Rows are points. Two turns around zero, p and q, are shown by what they do to some points. Where does a point land after both, in the order given? Backwards means that the second turn is done in reverse. Each puzzle has new turns, and all numbers are rounded.
(in the rows, 128 means zero)

Turn p:
[124 146] -> [122 145]
[159 185] -> [152 188]
[125  72] -> [131  72]
[111  81] -> [116  79]
[121 156] -> [118 155]
Turn q:
[128  87] -> [127  87]
[125 141] -> [125 141]
[193  96] -> [193  95]
[109 166] -> [109 166]
[ 84 150] -> [ 84 151]
Where do these land?
q, then p backwards: [122 143] -> [124 144]
q, then p: [184 139] -> [183 144]
q, then p: [ 78 102] -> [81 97]

Turn p:
[109 147  87 153] -> [120 146  81 149]
[124 127 128  84] -> [112 130 136  88]
[174  82 164 182] -> [180  74 158 172]
[142 165 146 159] -> [155 161 139 157]
[ 49 116 129 101] -> [ 44 128 129 125]
[170 131 115  90] -> [158 128 125  78]
Turn q:
[157 163  83 130] -> [164 148  79 134]
[ 92 139 126 174] -> [ 95 133 122 177]
[176  62 107 104] -> [174  62 131  94]
[132 167 180 111] -> [127 182 165 114]
[ 83 109 145 120] -> [ 80 116 143 120]
Where do these land?
p, then q: [ 83 131 200 119] -> [ 76 158 185 149]
p, then q backwards: [192 135 123 110] -> [187 125 125  96]
q, then p: [132  88 136 121] -> [120  95 150 120]
p, then q: [ 97 124  57 135] -> [110 104  56 132]
p, then q: [141 199 132 131] -> [154 193 113 136]
p, then q: [124  92 120 152] -> [127  87 129 145]

Turn p:
[142 123 138 102  84  58  89  96 102] -> [144 125 119  90  83  86  69 100  94]
[186 134 138 119 112 162 107 164  76] -> [187 131 143 110 126 174 125 163  82]
[119 172 122 131 158 141 159 158 173] -> [122 165 130 144 161 113 162 159 172]
[150 101 145 186 166 158 118  98  78] -> [140  98 141 171 174 173 114  92  82]
[ 97 103 114 119 104 159 185  75 117] -> [ 99 114 120 133  98 138 193  72 117]
[ 75 122  76  99  84  77  90 171 140] -> [ 78 127  80 101  68  99  93 184 136]
[106 137  82 139 128 173 101  68 129] -> [103 156  83 148 117 182 125  80 135]
[128 177 175 147 129 111 175 182 170] -> [142 157 182 156 144  72 156 175 159]
[167 125 104 145 184 122 167  77 148] -> [154 118  91 144 188 112 154  75 146]
[155  97 166 112  90  80  98 166 157] -> [161  91 158 102  91  92  82 159 152]
[ 84 118 149 109 170 166 119 153 118] -> [ 78 126 160 108 160 167 136 148 133]
Turn q:
[117 164 143  82 192 163 124 127  99] -> [131 170 164  91 192 157 120 129 107]
[ 86  90  98 151  88  69 177 151 139] -> [ 87  94  90 135  95  65 184 143 127]
[161 147 138 152 113 146 104 182 161] -> [161 132 130 146 104 141 106 187 161]
[106 139 164 149 184 121 149 109  89] -> [120 140 174 157 177 130 161 112  98]
[152 124 146  97 135 106 148  72 169] -> [147 135 144 108 124 108 134  61 169]
[163  83 109 136  96  66  96 193 137] -> [151  86 111 136  84  55  90 177 121]
[ 67  99 176 113 121 165 123 157  82] -> [ 66 104 182 107 126 162 134 160  88]
[117 169  77 121  76 130 101  74 155] -> [104 171  59 131  97 145 100  86 152]
[136 161  78 109 112 125 173  86  77] -> [141 164  76 107 127 138 165  85  76]
[169 139 176 153 170 128 132 133 122] -> [177 131 180 159 148 132 134 131 130]
[134  92 103 145 122 190  80 126 179] -> [123  80  99 130 135 177  78 139 180]
Where do these land?
p, then q: [132 121  90  92 185 148 150 139 186] -> [136 124 104  84 178 109 152 135 194]
q, then p: [118 109  64 158  80  75 126 172 188] -> [115  96  53 148  82  73 115 181 157]
p, then q backwards: [137  92 138  73 111  95  87 121 182] -> [151  92 126  71 101 130 107 131 194]
q, then p: [139 166 126 112  72 159 125 142  97] -> [145 168 128 120  84 164 150 153 100]
p, then q: [131 132 155 191  91 151 144 148 135] -> [144 106 148 187  94 145 154 151 131]
p, then q: [109 102 150 146 189 182 181  69 104] -> [111 105 158 138 192 168 190  64 128]
q, then p: [184 110  72  80 130  94 133  99 116] -> [165 126  64  76 128 115 104  88 105]
p, then q: [ 98 136 126 134 132 166  84 148  96] -> [101 138 137 125 138 182 115 167 112]
p, then q: [127 130 169 188 123 120 128 169  88] -> [134 106 176 180 125 130 127 165  85]
p, then q: [135 170 145 134 130  87  68 109 115] -> [128 175 132 154 130 125  60 123 111]
q, then p: [ 97 139 174 101 166 130 181  93 100] -> [109 150 180 110 164 108 172  78 111]

Turn p:
[172  81 125 161 125 110 127 139 100 126  94 137] -> [179 111 126 152 120 119  92 159  92 120 108 136]
[118 151 159 136 129 193  87 140  87 178 172 112] -> [123 142 153 111 138 226 109 136 154 148 162 102]
[145 133 172 171 187 134 142 110 177 123 178 117] -> [163 152 172 172 164 131 151  83 168 147 145 165]
[103  81 121  55 112  64 116 106 100 115  71 146] -> [ 96  53 122  80 114  63  91 125  80 119 108 116]
[151 158 128 143 144 149 150  59  90 137 177 119] -> [153 154 133 132 125 174 151  62  91 164 147 116]
[ 98 127 160 148 115 200 157 165 131  96 126 114] -> [118 142 169 139 124 168 173 160 141  65 140 131]
[159 150 136 114 100  80 109 128 140 109  97 153] -> [136 143 106  96  95  81  92 126 128 124 120 157]
[148 174 115 121 190 143 106  77 118 141 137  78] -> [146 161 123 112 180 155 120  53 135 144 109  91]
[138  98 118 103  80  71 160 148 151 161  81 121] -> [132 103 127 121  80  56 125 173 131 149  93 101]
[ 45 176 108 146 134 147 126 135 111 145 132 141] -> [ 43 166 131 132 153 158 139 143 113 138 135 119]
[ 95 155 115 130 145 143 135 193 135  90 187 122] -> [105 153 109 143 167 131 163 151 156  99 200 128]
[169  83 111 104 118 127 139 150 162 128  94 178] -> [160  84 100 113 115 101 142 170 133 129  91 171]
[123  96  97 132  85 103 110 114 162 114 117 126] -> [110  99  94 159  89 100 115 123 141 118 107 131]
Turn q:
[142  78 163  61 112  65 176 123 145 121  98 143] -> [116  62 140  71 146  79 148 113 130 122  95 191]
[153 132 109 114 147  82 124 188 215 111 126 159] -> [103 117  91 124 191 102 115 171 194 119 153 176]
[142  93 138 164 171  98 111 152  87 131 114  99] -> [149 106 133 153 172 106 111 154  72 144 118 101]
[111 141 167  95 137 142 104 132 123 114 146 163] -> [113 158 162 116 114 134  91 128 124 126 131 169]
[133  77 128  98 173 144 124  87 120 146 105 138] -> [155  89 140 120 149 163 112  85 106 161 120 154]
[160 111 113 114 112 132 139  93  90  98 129 104] -> [163 109 105 107 106 124 127  98  93  97 124 117]
[ 67 194  92 129 142 169 135 163 114 111 157 118] -> [ 64 198 109 118 117 167 130 138 115 128 164  92]
[105 122 130 201 148 128 148 115  72 133 149 142] -> [122 139 139 197 117 135 159 131  63 132 131 115]
[147 113  96 123  91 184 154 153 133 118 121 103] -> [133  98 101  97  98 172 140 155 141 103 135  96]
[121 225 171 110 109 137 150 121 141 156 181 144] -> [123 221 171 104  97 114 174 131 159 122 155 150]
[118 132 158 165 147 102  98 108 141 106  60 120] -> [128 131 143 164 178 117 106 111 138 115  60 112]
[130 110 112 153  91 163  75 102 161 121 151  54] -> [156 106 139 141 105 131  92 105 172 106 159  44]
[134 138  88 138  84 116 125 128 122 199 126 178] -> [138 132  93 153  77 118 161 143 159 192 118 148]
Where do these land?
p, then q backwards: [100 122  65 156 122 176  84  84 124 125 107 175] -> [ 95 112  84 132 146 153 149 130 106  86  67 190]
q, then p: [ 73 169 136 145 156 116 127 166  86  95 105 147] -> [ 65 177 140 111 166 142 104 147  94 109 130 108]
p, then q: [ 97 125 150 147 111 201  61  91 136 111 120 169] -> [ 95 126 144 152  83 212  84 108 148 110 102 154]
q, then p: [153 121 114 103 121 110  84 140 158 153 144 108] -> [145 109 104 130 133 107 110 118 180 163 134 127]
p, then q: [137 111 119 145 126 139 151 161 153 117 149  97] -> [131 118 121 144 153 122 157 152 139  90 148 117]
q, then p: [122  86 125 102 116  99 138 121 148 112 140 141] -> [111  77 124 144 123 112 122 121 115 140 136 153]
p, then q backwards: [165 118 122  63 102 134 161 154 120 140 142  97] -> [168 123 108 118  85 136 151 137 128 160 139  66]
p, then q: [165 182 147  91 119  80 192 151 142 125 195 102] -> [153 151 129  90 125  55 202 116 150 124 193 142]
q, then p: [126 121 127 108 129 144 139 123 177 171 112 140] -> [131 107 147 125 129 132 165 135 164 154  99 150]
q, then p: [149 181 163 157 174  71 172 138  85  63  76  94] -> [139 177 132  92 206  76 117 113  44  79 125 112]
p, then q: [145 134 167 153 218 108 145 113  74 119 131 110] -> [199 177 170 134 165 122 115 116  69 130 134 148]
q, then p: [ 79  97 113 152  90 159  85  77 129 167 117 123] -> [123 122 161 171  66 162 107 111 157 138  79 103]
q, then p: [153  96 116 143  78 126 124 145 132 166 125 161] -> [143 110 114 157  91 113 129 187 145 141 113 136]

Turn p:
[137 100 120 176 183 161 120  82 129 147 128 107 136 136] -> [119 100  95 174 158 147 100  71 118 137 112 132 116 152]
[106 151  78  95 157 117 120  96 147 145  87 181 158 193] -> [ 87 183 104  83 159 102 139  99 159 166 118 160 154 182]
[ 61 112  83  83 173  83 141 190 105  57 146 131 156 148] -> [ 59 136 111  78 194 103 136 175 137  54 143 128 178 100]
[181  69 124 105  65 128 120  89 133 126  82 176 121 140] -> [181 107  93  99  64 116 145 136 151 151  75 167 150 164]
[112 159 149 168 115 166 159  85 147 102  58  86 155 121] -> [108 163 133 171 107 130 134  81 140 142  47  80 117 102]
[ 70 170 173 110  97  80  81 126 116 145  69 119 166 123] -> [ 99 157 201 110 116  60  80 150 144 166  92 112 135 117]
[179 169 148 177 133 116  99 165 157 153 140 103  48 116] -> [167 141 153 174 113 133 125 145 122 106 171 131  26 150]
[165 167 162 110 150  72 193 139 121 124 167 114 141  78] -> [192 125 170 121 173 102 175 117 101 108 160  84 132  87]
[145 106  88 144 109  96 143 174 162 144 171 150 144 181] -> [126 130 103 138 130 127 162 169 144 112 183 113 162 197]
[179 128  98  90  85 156 157 195 104  69 146 111 164 115] -> [173 166  97 111 123 178 147 197 111  86 119 101 177  91]
[129 104 132 102 115 117 146  95 184 116 158  88 154 133] -> [140  97 119 102 128 143 130 105 170 123 131  60 144 138]
[152 156  71 146  90 142 121 121  84 172 108 128  85  82] -> [152 159  79 139  82 106 117 137  70 169 149 147  88 102]
[ 85 123 183 149 127 178 115 121 103  85 140 203 149  86] -> [110 112 174 163 106 150 124 106 149 125 118 199 183  61]
[102 119 176  77 124 107 148  90  92 165 163  92  85  85] -> [136  57 169  73 120 118 123 107  80 152 145 105  98  86]
[131  87 112 123 182 181  96 137 115 147 142 114  70  77] -> [128  77  86 137 155 170  95 132 115 136 144 173  68  89]
[ 99 100 184 161 151 155 113 165 156 138 132 137 119 170] -> [ 83  94 173 170 139 165 133 147 155 122 121 148 117 164]
[143 155  95 162 119 121 105 106 121 142 139 136 127 191] -> [116 168 116 136 108 124 111 103 110 122 148 135 133 196]
Turn q:
[203 135 129 132 134 162 129 144 108 141 115 127 147 166] -> [196 156 151 141 128 159  99 144 103 140 126 110 127 149]
[ 76 109 131 140 185 109 128 128 100 131  81 119 140 100] -> [ 66 112 135 132 163 116 151 123  83 133  81 113 144 135]
[109 153 162 103 155  94 104 120 153 169 110 113 164  83] -> [108 136 153  95 150  79 131 122 140 161  82 105 140  79]
[ 98 116 112  69 126 182  62 139 121 108 127 114 151 146] -> [109 124 147  50 150 174  82 105 132 102 139 123 152 142]
[ 77 146 119 164  67 131 139 106 147 189 133 119 134  95] -> [ 90 107  99 121  78 128 139 132 159 207 128 146 139  99]
[180 135 159  98 185 163 116 134  89 118  94 103  99  94] -> [136 165 180 138 170 175 139 121  93 106 104  85  91 100]
[152 130  74 151 132  92 102  69 124 118 135 135  84 126] -> [125 145  62 152 123 121 125  83 146 121 116 109  75 153]
[173 138  81 149 120 123 124 172 122 160 141 102 162 141] -> [173 131  90 123 118 128  94 162  99 157 144  85 145 125]
[ 51 122 140 223 155 116  64 114 147  86 137 142 103 141] -> [ 23 103 119 187 156  96  74 109 154 129 149 139 125 171]
[122 100 182 168  89  93 121 130 158 131  99  75 122 157] -> [110  85 181 153  63  87 117 131 141 138 132  92 123 146]
[116 179 156  62  97 188 189 187 162 109 113 135 126 203] -> [166 140 188  81 116 167 154 227 177  96 154 163 161 159]
[133 148 139 120 120  86 149 152  87 109 208 123  92 131] -> [128 162 108 127 120  89 152 143 101 101 205 144  91 111]
[107  80 136  81 135 152 173 116 155 162 125 158 138 167] -> [170  83 154  95 146 135 177 118 142 142 123 168 152 162]
[132 142 125 126 165 123 161  62  90  86 102  89 153  89] -> [100 189 126 154 120 138 178  82 106 105  87  97 160 121]
[ 98 110 104  79  82 165 180 165 178 113  98 169 120 159] -> [157  69 127  93 113 170 155 180 171  91 118 180 156 148]
[148 142  87 137  85  84 106  62  56  97 152 187 118  97] -> [120 185  49 139  90 120 110  69 100 106 109 186  81 121]
[203  91 142 174 143 111 130 176 179 150 207 166 122  80] -> [201  85 107 197 170  89 100 125 128 141 179 132 110  53]
Where do these land?
q, then p backwards: [165 177 142 148 134 135 145  93 119  95 204 146 127 126] -> [152 198  83 170 142 129 112 140 149 115 139 172 138 103]
p, then q: [103 124  68 192 138 105 126 148 138 110 104 138 152 138] -> [ 86 131  65 149 127  85 112 158 139 125 127 118 158 156]
p, then q: [110  64 124 108 145  88 113  61 142 147  76 142 108  96] -> [152  59  97 104 127  90 149  88 135 122  67 121  87 146]
q, then p: [202 140 118 156  83 161 134 154  93 139 161 174 139 167] -> [188 170 125 154  97 166 104 147 101 127 173 184 131 163]
q, then p: [101  88 129 185 139 149  91 169 116 129 164 130  93 141] -> [ 86  69 123 144 132 147  87 123 110 107 174 159 136 148]
q, then p: [109  76 159 113 143 111 144  95 144  96  63  81 118 167] -> [100  96 160 119 103 130 153 114 132  97  45  83 143 159]
p, then q: [125  95 133 108 153  72 137 164 179 109  89 109 102 104] -> [134  72 125 147 152 101 165 159 143  73 122  86 107 121]
q, then p backwards: [111 106 198 108 154  71 141 114  87 130  45 110 127  76] -> [ 82 146 200 143 124 113 192 118  73 107  59 103 101 138]
p, then q: [138 127 137 131 147 132 129 111 185 165  64  79  99  89] -> [121  85 122 149 129 140 161 137 157 155 110  70  55 134]
p, then q: [136 177 119 104 127 204 129 150 107  99 166 206 132 146] -> [145 188 130 126 156 172 119 144 154 149 134 212 174  92]
q, then p backwards: [132 163 114 139 128 194 137 130  98 131 170 125 171 128] -> [140 167  95 110 123 175 116 143 111 142 165 158 175 130]
p, then q: [ 79 119 147 111  63  88 135 105 160 123  76  88  97  88] -> [106  66 134  98  58 102 158 137 146 114 109  90  90  85]
p, then q backwards: [132 181 155 130 122 145 105 139 136 161 189 175 180 179] -> [117 140 170 144 140 214 137 111 112 118 159 105 162 189]
q, then p: [168 164  82 109 109 158  62 153 111 110 192 115 163 140] -> [163 178 117  87 139 170  44 121 137 120 183 130 126 114]
p, then q: [134 185  84 124 139 141 134 146  74 155 182 146 104 186] -> [117 209 118  93 147 141 135 137 101 134 187 184 129 153]
p, then q: [102  61 138  85 125  93 186 117 159 151 104  84 136  78] -> [143  49 125 111 124 119 191 112  94 124 106  56 132 106]
